Rows are points. Each copy is the shape, with its points in the same order, turned, moved and blurred by noise. Say if it was mirrored as well.
(in the rows, 128 means zero)

Shape (8 x 2):
[[ 89 149]
 [ 88  87]
 [148 157]
 [102  67]
 [ 86 132]
 [135 151]
 [141 120]
 [159 121]]
Copy 1:
[[ 86 148]
 [146 166]
 [106  76]
 [164 157]
 [102 147]
 [ 92 100]
 [128 101]
 [139  92]]
Copy 1 is: mirrored
Copy 2, 8 rows:
[[105  92]
 [ 70 142]
 [158 120]
 [ 71 168]
 [ 93 106]
 [144 119]
 [132 144]
 [148 153]]
Copy 2 is: mirrored
Copy 3 (8 x 2):
[[ 67 148]
 [ 96 197]
 [114 110]
 [114 215]
 [ 71 164]
 [109 124]
 [127 148]
 [140 151]]
Copy 3 is: mirrored

Shape, 6 rows:
[[131 128  89]
 [119 171 149]
 [162  65  71]
 [107 115 124]
 [120 163 172]
 [ 95 144 139]]
Copy 1, 6 rows:
[[156 126 111]
 [ 98 176 122]
 [194  79 144]
 [117 115 125]
 [ 84 174 144]
 [ 93 142 112]]
Copy 1 is: only turned
Copy 2 (6 x 3):
[[100 104 128]
 [106 174 137]
 [118  49 113]
 [124 121 161]
 [132 195 146]
 [113 165 169]]
Copy 2 is: only turned
Copy 3, 6 rows:
[[155 118  98]
 [108 168 120]
 [164  46 102]
 [109 112  85]
 [ 85 162 127]
 [100 147  86]]
Copy 3 is: only turned
Copy 4 (6 x 3):
[[ 98 136 100]
 [149 186 117]
 [ 54  87 134]
 [133 127 119]
 [163 186 135]
 [159 150 109]]
Copy 4 is: mirrored

Shape:
[[135 119 106 151 129 194]
 [ 99 127 208 127 125 158]
 [137  96 120 137 158 140]
 [106 129  82 132 109 179]
 [ 82 151 222 148 187 135]
 [214 124 107 145 174 127]
 [121 126  84 103 175 141]
 [ 78  92 103 143 108 127]
 [130 146 139  93 111 159]
 [ 98  98 118 162 131 124]
 [179 149  85 146 109 143]]
Copy 1:
[[128  96 129 166  76 137]
 [170 167 163 102 112 168]
 [142 100 155 168 139 122]
 [128  89  93 135  91 132]
 [116 185 191  98 148 189]
 [119 102 194 172 128  57]
 [115  68 137 130 148 124]
 [145 121  81 157 145 147]
 [157 112 129  94 102 121]
 [133 131 109 170 149 141]
 [121 106 125 156  89  63]]
Copy 1 is: mirrored
Copy 2 (11 x 6):
[[118 199  81 158 108 137]
 [ 51 153 121 118 154 179]
 [122 162 125 174 136 125]
 [136 176  61 122 111 112]
 [ 12 157 165 117 162 135]
 [154 181 181 192  94 136]
 [153 178 131 135 146  90]
 [110 116  69 148 141 105]
 [129 161 115 100 129 164]
 [100 131  93 165 129 109]
 [158 163 116 143  60 134]]
Copy 2 is: only turned
Copy 3, 11 rows:
[[ 87  99 139 146 127 167]
 [127 157  73 132 194 144]
 [142 103 137 114 136 138]
 [ 64  92 124 137 121 130]
 [134 185 111  99 231 135]
 [168 136 188 126  89 163]
 [104 107 152  73 109 125]
 [101  86 114 138 141  80]
 [100 149  89 124 112 139]
 [120 107 135 134 156  90]
 [106 136 154 159  79 143]]
Copy 3 is: mirrored
Copy 4:
[[156  91 100 143 153 147]
 [126 179 151 176 165 154]
 [125 124  92 142 149  94]
 [144  72 108 152 124 163]
 [130 238 104 175 143 137]
 [150 120  92  56 159  73]
 [ 95 106  68 127 129 122]
 [125  92 125 191 105 111]
 [108 123 139 128 142 161]
 [144 116 113 181 112 108]
 [161  86 128  85 123 121]]
Copy 4 is: only turned
